Each row of a before or after table is a point. The points were changed in one or more steps. Then noise was added and the rows were shuffled. The steps act on columns, c1 being the first. Write out the steps. A step turns or swaps two columns, mirrors them in a line or flattens them onto one, adds a multiple of one to another, or multiplies or shifts one. Angles are multiples of 10 degrees, from the lower column toward the higher: turns from -170 to 170, lines from 10 to 170 but not 90. Use the fewest steps. Two steps may share a column if one is a turn and the other turns, adds or multiplies; they go together, in the order done. Otherwise the lowest column goes first.
(in the rows, 128 means zero)

Before:
[[ 64  98]
 [113  73]
 [158  91]
 [114 144]
 [ 99 125]
 [117  83]
 [184 100]
 [163 129]]
After, 8 rows:
[[114 124]
 [158  70]
 [164 109]
 [113  53]
 [183  80]
 [ 99 105]
 [ 63  77]
 [117  63]]
Steps: shift c2 by -20

Before (8 x 6):
[[ 97 161 153  89 147 162]
 [123  81  78 149 141  84]
 [128 147 185 119 176 158]
 [155 107 103 149 145 138]
 [142  99 179 104 169 123]
 [140  92 124 122 114 147]
 [212  76  39  98 135 106]
 [142 136 158 144 119  52]]
After:
[[141 105 126 121  56 155]
 [140 111 155 146  65  58]
 [124 155 188 117 118 149]
 [143  97 183 103 111 131]
 [123  69  75 146  81 104]
 [154 116 103 155  82 141]
 [ 98 169 156  90  89 148]
 [213  71  44  99  75 123]]
Steps: turn c2 and c6 by -20 degrees; shift c5 by -60

Before, 14 rows:
[[149 114 125 142 133 138 140 154 140 226 122 179]
 [101 134 138 105 144 140 120 157 165 122 120 110]
 [134 100 118 171 144  80 146 126 107 110 139 128]
 [120 109 162 105 141 134 117 121 110 143 150 116]
 [148 107 122 113  89  73 145 132 118 107 150 115]
 [146 141 116 142 137   7 141  71 121 115 148 108]
 [119 152 129 115 112 119 144 153 134 115 153 123]
 [140 137 121 106 138 113 136 159 106 105 101 111]
 [145 144 108 126 101 136 119 112 123 115 148 130]
 [124 108 101 106 103 134 153 127 128 126 126 103]
 [136  78 219 164 133 140 128 158 125 125  39  99]
 [127 145 134 112 136 141 174 133 134 120 128 141]
 [110 140 146 142 132 132 132 137 114 192 149 103]
 [ 88 128 147 112 114 126 128 144 122 126  91 139]]
After (14 x 12):
[[124 147 132 113 134 144 188 134 131 116 131 138]
 [132 103 117 170 144  80 105 129 109 110 139 126]
 [144 142 110 125 102 131 122 110 128 123 147 133]
 [152 108 120 111  90  76 161 130 124 103 151 116]
 [ 90 127 147 112 114 123 142 145 108 120  89 137]
 [138 137 124 107 137 114 159 156 115  88 102 111]
 [109 139 145 141 132 131 117 137 108 187 150 103]
 [123 113 159 102 140 135 140 120 107 146 152 116]
 [102 135 137 103 146 136 141 157 157 109 120 109]
 [126 108 102 106 102 130 175 130 128 126 128 102]
 [122 149 130 117 116 121 157 158 132 103 150 125]
 [136  80 217 166 136 140  90 159 129 109  38  97]
 [145 142 117 143 138   5 128  71 130 142 150 108]
 [152 114 126 143 133 139 127 158 145 215 121 180]]
Steps: add 0.3 times c1 to c9; add -1 times c4 to c7; add -0.5 times c8 to c10
